Every row gives one point. Before rounding, the points of a table are all equally far from one centre. They may lie mostly on one side of it. Write the centre, to within rounding.
In the rows, 128 means zero.

Points (5 x 2):
[[101 122]
 [120 102]
 [199  97]
 [ 90 152]
 [126  98]]
Centre: [163 162]

Points (16 x 11):
[[134 109 100 121 120 146 126  58 112 203  99]
 [102 167 142 149 132 100 165  64 131 120  94]
 [152 134  99 114 137  83 154 103 144 227 127]
 [139 182 104 109 139 104 182 130 101 164  75]
 [109 167 115 110 118 127 170 175  84 156 100]
 [105 145  74  94 102 107 217 100 125 155  91]
 [129 157  97 153 124 109 172  46  88 125 104]
 [ 91 161 122 125 135 131 163  87 122 158  62]
 [121 188 154 108  85 155 150  71 131 160 100]
 [ 80 132 106 103 154 135 181  90 120 143 102]
 [150 149 149  66 140 131 159  99 100 142 103]
 [ 81 158 136  82 140  88 153 111  98 157 116]
 [129 164  92 134 102 117 166 118 120 151  40]
 [124 136  84 133 105  68 202  70  90 158  95]
 [114 143  78 143 144 140 176 141 107 112  97]
 [163 166  80 161 131 126 154  93 108 173  72]]
Centre: [133 134 114 129  96 114 154 110 122 154 127]

Points (30 x 24):
[[144 108 197 164 131 114 120 196  95 190 156 158 162 105 145 143  85 129
  114 108 149 175  83  98]
 [141 154 154 131 178 143 161 121 129 147 191 161 162 132 140 121 134 111
  134 102 132 205  99  97]
 [125 112 148 145 136 128 150 130  99 179 153 190 123 137 139  97 146  79
  128 145 130 166  62  86]
 [107 149 117 146 140 140 113 179  88 173 167 181 112 130 127  91 133 129
  111 146 126 194  60  51]
 [157 121 137 196 136 161 141 153 100 139 133 150 120 105 136  58 130  99
  174 121  94 177  69 130]
 [103 144 168  92 122 120 169 143 147 175 149 168 163 117 127 118 118 151
  110 134 114 186 149  90]
 [162 161 181 168 140 135 161 170 100 173 163 190 128 130 138  82 153 145
  106 109 140 176  62 142]
 [144 158 159 135 119 150 131 135 106 198 176 151 182 112 134 117  67 102
   97 145 133 210  77  75]
 [127 144 153 168 115 102 124 125 101 180 187 151 159 141 160  86  97 128
  113 136  99 192  98  67]
 [129 135 148 191 134 116 141 112 136 128 166 159 161 122 130 148 116 113
   97 111 111 183  99  46]
 [ 72 124 164 135 124 142 154 130  98 168 149 206 189  66 114 114 141 112
  105 112 122 186 130 104]
 [ 99  91 151 122 136 123 118 142 103 172 129 154 193  99 155 100 121 143
   91 128 124 211 100  75]
 [125 147 132 153 183 119 144 149  88 184 139 153 132 109 164 133 160 126
   91 101 149 201 137  80]
 [118  99 148 134 158 121 109 170 114 177 146 168 129 126 151  96 142  99
  106 128 154 202  63  77]
 [133 106 146 126  97 135 150 159  89 211 154 168 144  81 141 123 114 117
   83  88  96 192  98  74]
 [104 138 180 147 118 128 102 151 121 184 167 190 135 130 156  93 145  86
  130 111 152 121  90  52]
 [126 145 154 181 123  78 163 157 127 147 166 176 117  95 150 125 139 142
   80 142 135 160  97  75]
 [159 125 146 169  81 117 126 162  80 163 107 159 141 105 170  72 115  87
  126 168 167 171 125  42]
 [160 152 157 128 121 152 171 173 151 202 117 162 153 138 158 119 122 106
  123 125 157 174  99  69]
 [185 176 174 157 108 137 151 167 175 146 138 178 145 131 168 123 122 143
  110 110 115 166  70  70]
 [188 131 141 131 111 137 133 134  53 179 109 176 147 134 124  66 155 127
   98 126 162 165 102  56]
 [144 133 175 176  97 114 123 144 111 164 161 204 107 142 169  75 144 135
  103  86 115 192  65  96]
 [129 172 146 172 156 159 181 183 124 157 128 198 156  91 186 121 133 110
  143 127 127 152  99  94]
 [136 133 174 160  79 150 158 140 119 170 168 181 140 116 105  98 163 154
  117  81 107 136  76  68]
 [138 122 131 141 125 133 169 118 108 104 148 155 159 127 178  88 140 112
  147 158 130 191  67  91]
 [121 141 181 144 117 133 158 186  91 154 184 188 103 141 122  94  96 134
  157 119 120 199  86  92]
 [198 147 122 154 136 141 139 186 102 183 164 166 161 116 140 136 104 115
  115 164 122 175  74  80]
 [142 124 207 138 105 126 158 113 116 171 145 190 134 102 197 108 101  99
  106  89 131 160 114  69]
 [140 160 194 137 104 126 121 167  54 171 172 194 109 182 156 123 127 101
  122 124 119 168 115 104]
 [150 122 158 174  89 124 144 157  96 203 177 189  97 132 109 152 146 102
  109 139 126 173 127  94]]
Centre: [143 156 154 144 103 160 100 141 102 137 133 161 130  94 139 116 124 128
 121 123 137 170 118 108]

Points, 30 rows:
[[187 111  99 142  99 121 186 109 116 122 164 121  55 119 107 152 103  94
  156 199 176 136 144 140]
 [203 148 130 114  49 128 156  78 127  99 140 119 124 145 140 111  88  83
  183 146 174 103 133  85]
 [125  86  93 147 101 157 142 102  86 147 166 122  97 203  74 116 130  99
  187 130 155  57  52 110]
 [114 144  71 116  65 173 193 161 160 175 158 118  95 135 106 137 101 114
  172 176 167 127 125 112]
 [ 91 136 142 124  83 121 159 128 142  46 158 116  61 198 133 176 119 100
  107 104 170 108 134 101]
 [140 140  53 145 100 125 111  92 144 162 142 107 108 148 107 107  80 119
  131 109  98 142 143  97]
 [ 95 113 125 146  79 192 104 128  98 100 163 128  30 181 143 143 115 146
  165 162 209 117 136  84]
 [172 113 133 134 138 156 146 130  92 146 150 133 133  93 127  96  66  52
  142 151 188 150 164  77]
 [104  84  90 144  97 147 150 111 139 105 191 103  81 145 157 113 107 107
  137 101  93  98 117  95]
 [117  69 141 161 114 137 175 130 193 154 171 152 127 111 140 115 124 111
  137 111 166  82 182  59]
 [116  73 179 130  87 145 135 140 119 180 157 137  87 123 152 112  98 103
  120  63 179 149 161 117]
 [ 73 109 114 160  84 149 166 141 137 171 162 147  71 167  95  98 109  98
  142  92 157  50 174  67]
 [135  75 138 136 128 165 125  57 193 140 175 107 101 112 131 123 107 124
  157 138 152  66 127 110]
 [175 142 114 159  98 101 107  84 185 138 161 134 112 100 105 140  68 132
  144 152 192 117 153  82]
 [141  57  84 115 111 140 159 158 119 119 152  97  33 164 147 120 109  93
  161 141 122 106 133 136]
 [109 101 136 133  54 136 181 150 152 124 147 129  29 106 121 159 115  85
  148 131 138 113 159  87]
 [128  89 104 142  94 116 141  71 118 143 204 116 124 163 155  80  90  78
  142 139 128 120 158  90]
 [160 127  92  78  29 143 155 138 133 129 123 103  60 131 136 135  91 121
  122 152 173 126 123 113]
 [132 133 149 104  74 173 137 133 154 138 180  80  73 135  97 136  61 114
  147  97 127  75 152  95]
 [130 152  94 156 118 131 207 152 111 166 168 117  63 165 139 115 103 115
  132 122 121  74 146  88]
 [155 132 104 129  75  79 162 111 156 161 168 114 118 154  79 107  61 128
  111 108 122 123 106 121]
 [174  90  72 140  99 173 159  97 161 171 164 135 115 116 129 145  98  91
  143 119 175  84 152 135]
 [131  91  85  92  58 133 146 111 144 164 202 115  76 133  99 117 124 154
  177 124 135  75 157  87]
 [149 103 111 124  50 170 172 107 144 146 184 170 100 125 129 115  76  72
  127 155 133 112 137  76]
 [184 121 135 127  79 136 183 107 133 133 162 130  66 164 116 185 183  96
  165  77 147  88 113  97]
 [116 110  69 165  25 138 114  90 165 114 136 108  99 135 114 127  98 107
  145 143 130 108 146 104]
 [102 119 119 113  72  88 137  87 164 161 148 102 104 123 132 139  98 125
  152  93 155 117 137  43]
 [107  89 101 127 103 133 122 119 151 191 154 144  83 114 159 148 156  75
  117 117 117  90 160 111]
 [114 148 125 148 105 147 158  87 132 121 143 147  41 124 134 138  96  81
   78 144 132 118 164  86]
 [105 109 123 130  92 111 150 123 161 157 185 115  91 110 129  98  69  62
  172 166 204 105 161 107]]
Centre: [134 119 138 130 114 138 128 138 126 123 141 138 112 159  96 117 139 116
 144 138 166 116 133 106]

Points (31 x 24):
[[117 116 111 157  99 129 144 100 102 160 160 100 158 155 166 139  73 134
  119 175 207 145  98 158]
 [112 134 142 155 102 107  89 118 116 154 149  82 145 132 113  97  41 158
  142 147 177 136 136 183]
 [123 122 113 186 119 158 131 138 110 131 136 108 133 158 146 111  56 170
  158 160 150 123 151 184]
 [140 134 112 182 102  80 162 116  70 137 145  91 120 167 125 115  49  91
  153 142 152 162 111 157]
 [140 113 131 196 109 112 116 119 104 140 158  93 188 156 122 144  39 167
  126 136 146 100 100 160]
 [140 103  88 168 119 156 115  96 102 113 145  69 140 155 106 127 120 133
  151 115 157 165 128 185]
 [119 134 142 180 106  99 147  84  63 137 137  62 181 186 115 111  48 118
  137 145 186 153 116 152]
 [105 120  76 158 117 109 104 111 115 123 121 103 125 149  68  83  59 139
  111 150 195 138 130 144]
 [184 111 129 148 106 104 144 102  93 140 158  88 198 153 127  73  63 110
  155 148 190 169 140 160]
 [120 121 102 182 141  96 190 124  81 136  98  61 157 119  79 108  56 137
  190 133 146 132  98 154]
 [ 78  92 144 141 149 105 133  98 111 168 141  76 150 164 144 100  79 182
  150 149 160 128  91 178]
 [116 114 106 141 127 121 126 143  82 142 139  25 152 143  94 105  93 157
  180 135 158 140 133 130]
 [153  83 143 194 136 134 156  88 107 119 125 105 113  85 128  88  46 142
  105 186 168 160  89 158]
 [113 113 114 177 145  86 143 150 103 119 143  82 159 160 133  82  70 108
  120 138 169 150 113 171]
 [174 131 132 157 132 143 143 148  95 133 155  74 187 148 109 137 111 108
  125 138 191 175  98 160]
 [122 117 143 189 113 119 120 127 105 121 106  48 182 162 144 108  55 117
  150 167 148 153 126 161]
 [108  90 140 173 148  76 153  95 104 138 154  59 175 107 130 137  90 103
  142 168 171 163 108 134]
 [100 108 150 194 136 115 126  95 135 168 130  91 147 153 137 125  69 139
  175 162 174 140 161 178]
 [162 105 154 173 108 139 126 101  90 144 127 107 119 137 140 124  70 158
  141 182 237 172 132  98]
 [130 119 124 146 128 102 139 128  57 164 125  37 140 167 127 128  52 152
  172 139 172 129 118 128]
 [112 146 118 193 120 150 126 153  77 142 158 100 151 143 109  79  78 153
  113 169 143 161 128 162]
 [105  93 120 187  92  95 127  97  72 192 120  91 151 151 106  94  61 154
  142 181 167 127 115 164]
 [122 139 127 194 135 100 174  96 118 157 149  93 141 191 101 120  66 135
  124 200 176 160  90 182]
 [154 147 137 166  72 149 129 121 125 159 150  71 179 153 117  91  66 105
  127 165 199 148 105 158]
 [109 131 109 164 101 125 168 120  91 133 131  87 137 153 140 142  64 186
  137 159 190 157 135 156]
 [128  81 162 160 109 109  99 116 136 142 114 100 162 135 120 136  89 149
  107 136 176 154  99 185]
 [118  89 141 159 107 113 112 134 104 128 175  95 175 152 105  96 117 132
  136 204 183 149 145 149]
 [ 92 137 144 198  88 138 133 119 106 126 142  58 185 167  91  82  80 129
  133 164 186 121 129 115]
 [123 125 145 210 112 117 126 125  84 124 156  47 168 133 110 111  67 158
  146 153 169 140 142 166]
 [108 100 122 181 111  89 125  99  98 180 137  71 162 182  90 125  62 151
  129 157 204 147  88 116]
 [100 120 166 186 119 123 139  78 119 150 140 100 182 156 105  96  36 149
  106 135 209 133 111 151]]
Centre: [151 133 139 159 135 122 139  89 109 132 124 113 145 141 108 100  99 142
 156 156 156 127  96 123]

Points (31 x 24):
[[ 97 131 138 108 170  84  79  78 150 174 162  93 113 129 108 112 112 107
  154 152 156 163 109 116]
 [105 113 146 103 130  60  64 120 155 178 155 136 107  97 120 162 133 146
   91 117 121 188 106 122]
 [ 84 108 140 153 120  76  89  73 142 155 192  86 169 135  76 147 164 139
  106 108 153 157  93 113]
 [ 68 124 164 109 126  98  60  90 176 166 174 112 120 135 104 136 112 145
  121 142 154 157  97 107]
 [105 105 149 112 114 104  78  52 142 182 188 113 145  90  69 152 128 103
  113 110 141 157 110 126]
 [107 129 190  83 144  88  79  91 148 193 187 101 162 125  60 162 109 116
   91 129 125 185 110 102]
 [ 69 122 179  85 140  92  70  80 153 142 172 105 135 130 111 172 100  92
  117 104 138 176  87  97]
 [ 85 140 120 117 145  87  47  94 149 160 201 117 155 124  95 156 127 151
  121 125 136 154  72 125]
 [126 164 134 112 111  88  64  90 149 149 189 136 120 158 111 135  90 103
  118 155 150 156  95 107]
 [ 90 136 135 110 119  82  94  98 176 132 155  89 140 150  76 140 104 137
  107 111 167 151  85 105]
 [115 167 164 135 167  63  65 110 178 182 162  81 134 134 101 127 120 160
  130 102 139 169 124  85]
 [105 155 154  92 132  56  63 106 136 157 173 131 119 142  86 157  96 172
  102 128 156 168 106 128]
 [103 133 163  97 101  70  76  95 140 177 136 113 157 134  86 154 115 156
   94 140 157 158  83 127]
 [ 91 123 143 108 123  78  65  97 168 164 169 127 140 113 122 173 141 170
  100 162 122 167  79 117]
 [ 89 133 160 154  94  91  98  59 153 130 179 103 160 122  96 157 124 145
  121 135 170 224 135 108]
 [110 150 148 108 190  93  75  67 146 172 189 104 114 117  58 112 136 142
  123  94 147 158 116 106]
 [120 153 184  92 144  43 105  87 164 155 182  90 142 147 137 172 161 108
  147 117 164 152 116  81]
 [123 141 105 101  88  73  81  74 150 180 182 111 136 104  92 163  98 158
  130 100  82 165 102 106]
 [ 93  84 170 108 116  68  83  96 139 156 183 115 132 165  93 161 110 137
  108 129 168 185 101 120]
 [138 106 169 123 146  54  86 114 154 143 187 108 139 138 120 152  86 152
  125 126 183 141  92 113]
 [ 74 164 160 117 136  89  93 108 173 169 168  92 145 145 124 132  72 154
   95 113 137 166  86  91]
 [ 91 145 155 124 115  75  87  84 182 143 177 119 123 155  86 175 123 134
  140 146 165 164 106  98]
 [115 128 161 112 135  63  74 122 176 147 200 125 115 146  76 139 140 135
   84 135 144 187 101 100]
 [ 88 114 160 124 117  85 113 102 178 187 196 131 120 141 128 174 137 129
  117 113 153 178 113 135]
 [106 146 163  85 127  84  85 122 179 142 169 140 137 122  78 118 152 143
   97 128 159 154 115  59]
 [121 149 152 106 136  71  69  57 128 184 176 126 125  94 138 105  72 162
  115  98 142 187  99 117]
 [ 85 105 162  81 130  84 104  67 134 150 203  89 116 140  92 179 113 164
   88 127 175 152 110  87]
 [105 146 168 123 145 124  53 119 155 172 175 148 120 147  72 137 141 184
  121  90 133 191 107  99]
 [108 154 162 111 168  84  75  83 142 146 195  91 102 127 106 196 118 111
  144 110 145 152 111 138]
 [100 123 142 120 133  86  39  75 148 163 194  91 130 112 119 112 111 166
  108 128 138 163 129 130]
 [107 116 155  88 169 107 105  66 118 175 185 123 178 181  96 141  92 146
  147 132 139 196 123 121]]
Centre: [134 141 157 113 130 109 115  94 114 148 175 105 136 121 118 144 133 146
 126 116 127 179 105  86]
